Each wall is flat, endless, passes through zero and stands at right angles to its row. A trip goes straight from one point to another. Which walls does it cross, in order?

Walls:
(1): [-46  37]
(2): [ 0 11]
(3): [ 43 -29]
(4): [ 7 18]
(5): [-20 -28]
(6): [15 34]
(7): [-42  49]
Trips:
[-34  44] to [29 17] => 3, 1, 7
[-15  12] to [ -2 -25] => 5, 6, 4, 2, 7, 1, 3

Walls:
(1): [  3 -32  17 -19  -5 -21 -31   8 -27 -13  20   9]
(2): [  2  -4   1  29  53   7  35  17   8  22  -6 -26]
(3): [ 12  45  29 -18 -54  33 -28 -18  -3  29  12  29]
(4): [-40  14  -5 -51  42  44 -48  59   2 -14   1 -37]
(5): [ -9  40 -24 -11  22 -55 -27  32 -10 -38 -41 -42]
(6): [-10 -21  16  -7  12  40  20 -24  22  -7  47 -14]
(7): [-43  77 -37  28   0 -11 -23   3  37  -5  24 -77]
Trips:
[-31  32 -19  -6  55   4 -35 -35  34 -12 -11 -44] to [-44  23 -55  -3 -22   5  34   1 -15 -23 -20  25] => 6, 2, 4
[  3  20  13 -21   6   1  21  14 -31  -4 -26   6] to [-90 -54  -3 -53  20  32 -21 -39   3  30  27  24] => 1, 2, 5, 6
[ -9 -37   6 -17   7 -22  -5  30   7 -11  31 -34] to [ 23  40 -20  -6 -25 -25 -15  24  -3 -17  -5 -18] => 2, 6, 3, 1
[  0  -4  30 -42   1  22   2  46 -20 -23 -32  10] to [  8   8  -7  -2  19  41 -20  22 -34  45 -44 -13] => 2, 1
[-16 -44 -15  29   9  -7  24 -11  22  48  38 -40] to [-26   4  -5  38  14  -7 -60 -44  18   9  50 -23] => 1, 4, 3, 2
[-46  22  12  17  -3 -21  41   4   1 -49  31  21] to [ -7 -41 -33  -5 -53 -42  -4  30  11  19 -22  46] => 1, 6, 7, 5

Walls:
(1): [  9  46   4  71 -47 -26 -34 -31  16 -24  13   2 -28  -3  11 -15 -40  10
   6   1 -42 -18  20  -3   2  29   5  19  35  13  29 -34 -29 -80 -40  10
 -18  -7 -19  28 -21 -31   4 -34  24 -31 -12  31]
(2): [ -2   8   9   5 -33   7  40 -21  50 -15  37   7 -11  15 -47   5  -9 -16
 -47  17   1  -1  -9 -18 -28 -18  22 -20 -41  23 -16   8  -8  33  -4  -1
  12 -41   6   5   5  40  40 -50  -1  32  20 -53]
(3): [ -8  11 -40  -8   1  21  39 -45   9  33 -42 -45  43  -8  29  11  11  38
  -9 -13 -12  -4   2  23 -38 -80 -20   4 -47  22 -10  -5  34 -15 -35  17
   5  -1  -2  -7  25 -12  29  17 -32  21  26 -31]
(4): [-36 -11  55  -9  18 -38  -5 -19 -23  -8 -12  -9 -21  -5  55  17  20 -36
  40   9  80   9   2  -5 -14 -11 -57   6  17 -24  -2  54  51  26  26  46
 -10  49  22 -17   1 -19   5 -23  -3 -17 -21  23]
(5): [ 16 -56  -2  13 -11  13  18 -26 -35 -21  18   8 -20 -38 -27  25 -21  -6
 -19   5   3 -30  20 -22  -9  29  34 -60 -37  -8  47 -24  52  -4   2   2
 -17 -15  15 -13  -2 -14 -35  14 -35  -8  48  -8]
(6): [-50 -29 -25 -10 -20   2  15 -32  17   5  30  17  -9 -25  -3  58 -77  92
  30  14 -15 -23 -15 -41 -14   4  39 -31  18  -4  -7   8 -44 -12  83 -14
  -2  47  32   0 -39 -43   9 -23 -29 -10  27  25]
(7): [-13  60  30   0 -18 -34  -4  24  12 -10   4  21   6 -40  20  43   6  -1
  -8 -59   0 -39  -3 -17 -38  52 -18  -4  11 -41 -25 -42  21  34  11  57
  11  -7  12  10 -49  25  50 -26  13  11  -2   7]
Trips:
[ -4 -34 -18  13 -29  10 -21 -26   0   1  12 -37  17   5 -11   2 -21 -12
   0  -6   0 -16  52  46  -4   4  30 -23   4  26  -6  21 -21   1   1  37
 -33   9 -30  35  -2   6 -46  36   3  -6   3  23] to [ -7  12  -7   3 -25 -27  57  -6  40 -25 -38  -1 -35 -38 -18  11 -12  -2
  36 -30   3  29  55   6  16 -46 -38 -32  19 -15 -27 -54 -24 -21 -14  43
 -43  -5 -24 -15 -19  19 -67 -40 -22  32 -13 -15] => 7, 2, 4
[  2  59  35 -17  21   9  11  21 -34  14  33  88   8   6 -16  25  71 -12
  31  21  -1  -3  -4   2 -13 -14   7 -12 -56  30  -3  36  54 -47   7   1
   5  40 -39  33 -18 -34   8 -34  -8  47  -3 -11] to [-24 -53  26   1  43   9   4 -38   2 -52 -21  22 -20 -46  -5  -5  -9 -30
  16  14 -28   0  37 -18 -16 -32  17 -28   0 -24 -15 -37   2 -13 -27  24
 -11   5  52  45 -35   7  17  -7  31  44   4 -54] => 5, 6, 1
[ 15   2 -27 -40  -3 -19  22   0  18 -16 -38  14 -19 -12  16 -18  15 -23
 -10 -17   8 -22  15 -13 -45 -25 -21  14 -14 -19 -27  24 -59   3   2  20
  -2 -72  -3 -35  19  -3  -9  -7 -15 -10  -2 -24] to [ 31  -7  54  32 -30   2  -7  28  50 -26  -9  13 -24   8  -1  -4 -29  33
  21  37 -21 -44  -7   3 -26  36 -25   7 -17  -5   0 -35 -23   3  53  17
  -8   0  -6  15   5  11 -25  -3 -10   8  17  21] => 1, 3, 6, 5
[ 58   2 -47 -15  20 -36  11 -22  25 -20 -15   5  46  15 -42 -32 -26 -28
  14  31   1 -13 -18  -5  46 -10   3 -34  34   4 -37  -6 -28  26   7 -14
  -6   7  -8  56  24  39  48   4  15 -16  11 -22] to [-10  31 -28 -55  -7  11  12  11 -10  38 -65   7 -72   3  55 -25   4 -14
  24 -11 -49   3 -60 -49 -29 -21   2   2 -32  43 -30  -3  -6  -3 -39   7
  -2 -31  21 -34  62   1  20  -3  17 -30 -26  -7] => 3
